Each row is a point. Each table stands for the endless flat space through its points: a line for two points, a plane for three, and so on. The two share one point or none. Which?

First, 2 rows:
[[-0.5  3.4 -2.4  1.2]
 [-1.5 -0.1 -2.4  5.7]]
Second, 3 rows:
[[-2.5 -0.7 -1.7  0.8]
 [-1.9  0.1 -1.7  1.7]
 [ 1.5  3.5 -0.3  7.2]]
They share: [-0.9  2.0 -2.4  3.0]

First (2 x 8):
[[ 1.2  1.5 -1.5  2.1  2.0 -1.8  3.3 -3.0]
 [-1.6  5.1 -5.1  4.1 -1.2 -5.0  0.1 -1.8]]
Second (4 x 8):
[[ 1.7  3.6 -3.0 -0.1  3.3 -2.9  1.6 -1.2]
 [-4.4  1.7  0.1  5.6 -0.5 -3.5  6.4 -4.7]
 [ 2.4  1.6 -5.0  1.7 -0.5  0.0  0.4 -3.7]
 [ 1.9  2.2 -2.4  3.3  1.3 -2.9  1.6 -2.2]]
They share: [ 0.5  2.4 -2.4  2.6  1.2 -2.6  2.5 -2.7]

First (2 x 11):
[[-3.2 -0.3  3.0 -3.2  3.2  1.7 -0.5  2.9 -3.7  3.7 -3.6]
 [-3.8 -0.6  3.3 -3.2  4.4  1.7 -2.6  3.2 -1.3  3.1 -3.3]]
Second, 3 rows:
[[-5.5  2.4  5.3 -1.4  5.8  2.2 -2.9  5.4 -2.4  6.1 -0.8]
 [-4.0 -1.2  2.9 -1.4  2.2  1.9 -0.8  3.6 -2.1  3.7 -4.1]
 [-0.1 -1.6  1.3 -8.6  4.2  0.8 -0.3 -0.6 -5.0  0.5 -5.0]]
They share: [-3.4 -0.4  3.1 -3.2  3.6  1.7 -1.2  3.0 -2.9  3.5 -3.5]

First, 4 rows:
[[ 2.6 -4.1  2.3  0.9  3.0  3.4 -0.4  4.8 -2.0 -2.2  4.8  3.4 -3.4 -1.2]
 [ 3.4 -1.8  0.4 -0.6  0.9  2.0 -0.9  4.1 -2.4 -0.6  5.2  0.6 -3.6 -0.2]
 [ 0.1 -3.1 -1.9  6.3  8.1  2.8  4.1  0.3 -4.6  2.3 -1.5  2.5  0.3 -0.9]
 [ 2.1  0.8 -2.9  1.2  1.8  1.2  0.7  1.9 -3.4  2.6  2.7 -2.6 -1.8 -0.2]]
Second:
[[ 1.1 -2.7  1.5  1.2  0.8  2.4  0.0  0.3 -1.2  1.5  2.1  5.0 -0.9 -0.1]
 [ 7.3 -4.8 -0.4  1.2  5.5  1.4 -1.3  4.6 -6.8  1.1  4.1  0.8 -3.9 -0.9]
 [-0.5  0.3  2.9  0.0  2.2  2.0  1.4 -1.1 -0.8  1.1  0.5  5.0 -3.3 -0.9]
 [ 5.8 -8.9 -1.8 -1.5 -0.1 -1.6  0.1  5.3 -1.7 -2.6  4.0  0.8 -0.2  4.3]]
They share: no point

First, 3 rows:
[[-1.0  4.3  2.2  3.4  4.1 -1.7 -1.5  1.1  5.1 -0.3 -1.8 -1.1  2.5  3.2
   4.2  5.1 -2.6 -1.0 -3.8  0.9]
 [-0.9  4.0  1.4  3.2  4.4 -1.7 -1.2  0.8  4.4  0.2 -2.0 -1.9  2.1  3.0
   3.4  5.1 -3.2 -1.3 -4.5  1.4]
 [-1.3  2.7 -0.5  1.9  4.2 -1.8  0.1  1.1  2.3  1.5 -1.7 -3.9  0.6  1.7
   1.4  4.3 -4.6 -1.3 -5.1  2.7]]
Second, 4 rows:
[[-1.5  2.5 -0.6  3.2  7.2 -0.5  1.1 -0.9  1.5 -1.0 -0.3 -2.9  1.6 -2.2
   6.9  3.4 -4.7 -4.2 -3.8  2.7]
 [ 0.7  2.0  3.0  1.4  2.4 -0.3  1.8  1.2  2.0  1.8  2.2  0.1  3.3  0.8
   2.0  2.7 -2.6  0.7 -1.3 -1.2]
 [-2.2  2.6 -0.9  2.9  6.6 -1.0  0.5 -0.1  2.1 -1.1 -1.2 -3.7  0.7 -1.4
   6.4  3.7 -4.9 -3.8 -3.9  3.5]
 [-2.2  2.2  1.1  0.5  1.0 -1.8 -1.1  3.5  4.9  0.1 -2.8 -4.5 -1.3  4.2
   1.2  4.5 -4.5  1.0 -1.5  3.5]]
They share: [-2.1  2.6  0.8  1.4  2.8 -1.9  0.2  2.6  3.0  0.8 -0.6 -2.7  0.7  1.2
  2.6  3.5 -3.6 -0.1 -2.9  2.0]

First:
[[ 4.6  1.5  4.7  0.3 -1.6  1.5 -0.5 -1.9  3.5 -5.3  0.3 -3.8 -0.1 -2.4
   1.6  2.1 -1.6  3.1  2.5  4.2  1.7  4.4  0.9  0.4]
 [ 1.6  0.4  1.4  3.5  4.1  3.8 -3.2 -0.6  3.2 -0.4 -3.1 -1.4  1.0 -0.4
   1.1 -0.6 -1.5  2.8  2.9  2.0  1.9  1.1 -0.5  4.1]
 [ 3.2  1.2  3.8  1.1  0.5  2.6 -0.8 -1.8  4.0 -3.2 -0.7 -3.4 -0.2 -1.2
   1.1  1.4 -1.5  3.6  2.5  3.2  1.9  3.9 -0.1  1.7]]
Second:
[[ 3.6  2.7  1.9  1.7  1.7  4.2 -0.9 -0.2  2.6 -4.0 -2.6 -3.3 -1.1 -0.1
   2.1  0.8 -3.3  2.9  2.7  4.2  0.8  0.7  2.7  1.2]
 [ 4.2 -0.2  1.4  0.3 -1.0  3.3 -4.4 -0.8  2.1 -2.8  0.5 -3.8  3.3 -0.9
   1.3  0.5  2.6 -0.9  4.8 -0.4 -1.0  6.3 -0.9  1.7]
 [ 3.4  1.6  3.6  4.3  2.0  1.5  0.2 -1.6  3.9 -4.4 -1.7 -0.4  0.1 -2.9
   1.7  1.5 -4.4  4.7 -0.2  6.8  2.6 -1.7  1.5  1.5]
 [ 4.0 -0.5  2.1  1.1 -0.7  2.4 -4.1 -1.2  2.5 -2.8  0.5 -2.9  3.4 -1.8
   1.2  0.6  2.0 -0.1  4.0  0.5 -0.1  5.5 -1.2  2.0]]
They share: [ 3.4  0.9  2.9  2.1  1.1  2.4 -2.3 -1.0  2.9 -3.2 -1.5 -2.3  0.8 -1.8
  1.6  0.6 -1.6  2.5  2.8  3.3  1.7  2.3  0.6  2.2]

First (3 x 24):
[[-1.3 -0.8  2.1  3.4 -1.3  1.2 -2.8 -1.1 -1.4 -1.7 -5.8  0.1  3.9 -6.0
  -1.9 -1.1 -0.2  1.3  4.8 -3.4  0.6 -2.6  0.5 -2.1]
 [-2.8 -0.5  2.3  3.6 -1.2  3.2 -2.1 -1.5 -2.9 -3.8 -6.8  0.0  5.4 -5.4
  -3.9  0.4 -1.7  1.0  3.0 -1.9  1.6 -2.8 -1.0 -2.5]
 [-3.1 -1.2  2.5  4.0 -1.5  2.6 -2.8 -1.5 -2.4 -3.3 -7.6 -0.9  5.5 -6.2
  -3.7  0.5 -1.6  1.9  3.8 -2.6  1.2 -3.6 -0.5 -2.7]]
Second, 5 rows:
[[-1.2  4.6  3.3  2.9  1.1  2.2 -0.6 -1.1 -6.3 -4.2 -2.5  4.6  7.4 -3.2
   1.1 -0.3 -2.3 -0.7  1.1 -1.1  2.3 -2.6  0.2 -4.3]
 [ 2.4  0.7  1.3  0.9  0.5  1.5  0.8 -3.6 -2.1 -3.8 -6.0  2.2  5.4 -5.6
  -5.8 -0.7 -2.3 -5.0  1.1 -1.3 -0.3  1.2 -3.8  0.7]
 [-1.5  4.4  3.3  2.3  0.0  1.2 -1.7  0.3 -4.7 -3.3 -3.2  4.5  4.9 -1.5
  -0.9  0.2 -1.6 -1.1 -0.3 -1.4  0.4  0.1  0.4 -3.8]
 [ 0.3 -0.6  0.2  4.6 -1.3  4.5  1.4 -2.9  1.6  1.2 -3.6  3.0  2.9 -3.7
  -5.6  0.4  1.4 -5.7  0.4 -0.6  2.2  0.5  0.8  2.7]
 [-2.8  3.3  3.2  2.6 -2.2  2.2 -2.5  1.6 -2.6 -2.7 -3.6  1.9  1.4 -0.8
  -1.7 -0.7 -1.1  0.6  1.4 -0.9  0.3  1.2  0.8 -2.8]]
They share: no point
